Rows are points. The ring and each string are closed loops that go straight from each point to the next, and from the last back to the first. Before rounding, they use only three directions, however many columns there are. Count how often each string passes through the ring. Passing back the other way cancels.

Ring, 7 rows:
41  17  20
31  37  12
2  33  8
-28  -1  18
-28  -37  25
-7  -42  24
30  -16  23
String (14 x 3):
21  10  26
38  12  41
55  7  40
57  0  41
24  -3  41
18  1  21
31  10  5
45  27  -1
21  15  11
18  18  25
33  49  22
38  54  9
44  52  -5
27  20  0
Times through: 1

Ring, 7 rows:
69  -33  19  -28  -25  35  11  -29  -14
35  10  13  -51  -24  52  -6  -36  -7
-8  28  -18  -46  18  39  -15  -18  22
-20  14  -27  -27  50  16  -13  9  42
-6  -10  -12  -12  54  0  -8  26  45
35  -44  11  -1  32  -4  5  23  27
66  -52  15  -8  0  12  14  -5  1
String, 26 rows:
83  -71  27  1  -5  5  20  1  -3
68  -53  54  -10  -8  8  7  15  4
44  -33  27  -17  6  13  2  7  12
31  -25  -26  -14  26  16  8  -12  16
36  -38  -22  -4  33  6  11  -1  20
29  -23  -1  -17  21  14  2  1  19
31  -33  54  -12  18  -1  -7  39  28
22  -42  41  1  41  -16  -5  54  41
12  -40  2  7  59  -18  0  43  47
12  -31  -35  1  58  -5  6  14  39
18  -21  -25  -12  38  9  3  1  27
23  -14  14  -23  17  16  -5  7  21
15  -23  43  -13  30  -2  -11  42  36
12  -42  22  7  58  -22  -4  56  50
19  -46  -17  11  61  -17  7  31  42
26  -38  -39  2  49  -1  12  2  29
31  -28  7  -14  21  10  1  8  20
36  -30  15  -14  16  10  2  9  18
37  -34  -14  -9  24  11  9  -4  16
60  -64  -26  9  29  -1  23  -5  12
80  -79  0  12  12  -3  26  -2  2
81  -66  41  -3  -9  7  16  5  -3
65  -43  58  -18  -17  16  3  9  0
35  -20  12  -24  7  21  0  -4  11
50  -40  -23  -9  16  15  15  -18  7
81  -70  -2  3  3  7  25  -13  -4
Times through: 0
String:
-3  9  2  -32  28  21  -14  8  31
1  -2  -32  -22  41  16  -4  -2  31
-18  10  -66  -21  61  17  -4  -9  40
-22  31  -51  -41  40  34  -12  -20  32
12  5  -41  -32  22  33  0  -29  15
20  6  12  -41  -1  36  -9  -13  10
7  28  23  -56  -8  46  -19  -14  11
-22  39  -6  -51  23  38  -24  -5  31
Times through: 0

Ring, 7 rows:
-27  36  6  -8  -4  26  9  5  1  36  -5  -8  -16  15
-35  38  6  -1  -15  46  -2  20  -9  51  -16  -4  -18  -5
-27  7  -7  13  -23  42  -11  23  -12  27  -9  -12  -19  -17
-9  -39  -26  24  -24  17  -13  13  -7  -22  12  -28  -18  -15
4  -59  -37  24  -19  -11  -8  -5  3  -52  30  -30  -20  2
6  -48  -36  16  -12  -22  -1  -15  9  -51  34  -22  -22  19
-7  -6  -16  0  -4  -10  9  -13  9  -15  20  -13  -20  27
String:
-11  -33  -32  24  -29  16  -18  10  -7  -15  11  -11  -24  -13
-10  -23  -27  16  -21  9  -10  3  -3  -13  13  -10  -23  0
-10  -25  -19  15  -16  11  -5  6  -2  -16  13  -26  -17  -2
-7  -34  -18  18  -15  11  -3  8  -2  -24  15  -38  -14  -5
1  -61  -26  27  -18  5  -7  9  -2  -48  22  -52  -12  -13
4  -73  -34  32  -23  2  -12  8  -3  -57  26  -49  -14  -16
-1  -58  -43  31  -30  2  -20  5  -5  -42  23  -18  -25  -12
-12  -14  -30  14  -24  8  -12  0  -2  -5  13  6  -28  4
-14  -11  -19  12  -18  14  -6  5  -2  -3  9  -12  -21  1
-19  -18  -5  18  -17  37  -6  25  -10  0  -2  -45  -9  -23
-31  4  1  16  -24  57  -12  35  -17  30  -16  -30  -12  -32
-40  34  1  9  -27  62  -15  33  -18  59  -23  3  -21  -24
-31  28  -9  5  -23  38  -10  15  -9  43  -10  13  -25  -4
-19  4  -16  7  -17  17  -5  4  -2  11  5  -1  -23  5
-26  14  5  4  -10  36  3  18  -6  24  -7  -28  -11  -6
-39  45  20  -4  -9  57  4  28  -10  58  -22  -21  -10  -10
-45  62  20  -7  -13  63  1  29  -12  77  -29  -3  -15  -9
-40  51  3  -2  -20  50  -7  20  -11  66  -20  17  -24  -3
-21  10  -15  7  -19  21  -7  6  -4  18  2  4  -24  4
-20  0  -6  8  -14  25  -1  12  -4  9  1  -23  -15  -3
-25  2  3  11  -15  44  -3  26  -10  19  -8  -37  -10  -19
-26  -8  -5  19  -24  49  -13  32  -15  18  -10  -32  -13  -30
-18  -30  -19  27  -29  39  -19  28  -15  -3  -1  -31  -16  -32
Times through: 4
String (22 x 14):
0  -22  -35  7  -12  -23  0  -22  10  -30  30  5  -29  31
1  -14  -25  -1  -2  -28  11  -26  15  -30  31  -6  -23  41
-8  -1  -5  -3  3  -5  17  -10  10  -12  17  -29  -13  27
-15  3  -3  0  -4  10  10  1  4  2  8  -26  -13  14
-18  8  -7  1  -8  14  5  2  2  9  6  -14  -18  12
-26  29  16  -7  1  30  16  11  0  28  -6  -34  -7  8
-40  64  33  -16  4  50  19  20  -3  66  -22  -25  -6  6
-39  60  5  -9  -14  41  0  11  -6  66  -17  22  -25  10
-27  25  -8  2  -17  29  -4  9  -5  34  -5  8  -24  4
-22  9  -8  6  -15  26  -3  10  -4  18  0  -10  -19  0
-30  16  9  7  -14  49  -1  27  -11  33  -14  -32  -10  -17
-36  20  5  12  -23  62  -12  36  -17  46  -21  -20  -14  -29
-29  3  -14  18  -31  48  -20  28  -16  30  -11  -3  -22  -26
-17  -7  -27  15  -26  18  -15  6  -6  6  6  8  -28  -2
-14  -10  -18  11  -17  13  -5  5  -2  -3  9  -12  -21  2
-10  -29  -15  17  -16  17  -4  12  -4  -18  11  -38  -13  -9
-9  -23  -30  16  -22  5  -10  0  -1  -15  16  -4  -25  3
6  -66  -47  29  -25  -13  -15  -6  1  -56  32  -19  -25  0
18  -95  -47  33  -18  -28  -7  -10  6  -91  45  -51  -17  1
13  -74  -37  24  -12  -24  0  -11  8  -74  39  -47  -15  9
-3  -33  -19  13  -10  -2  2  -2  4  -31  21  -35  -15  7
-6  -19  -27  10  -15  -5  -3  -8  4  -18  20  -5  -24  15
Times through: 0
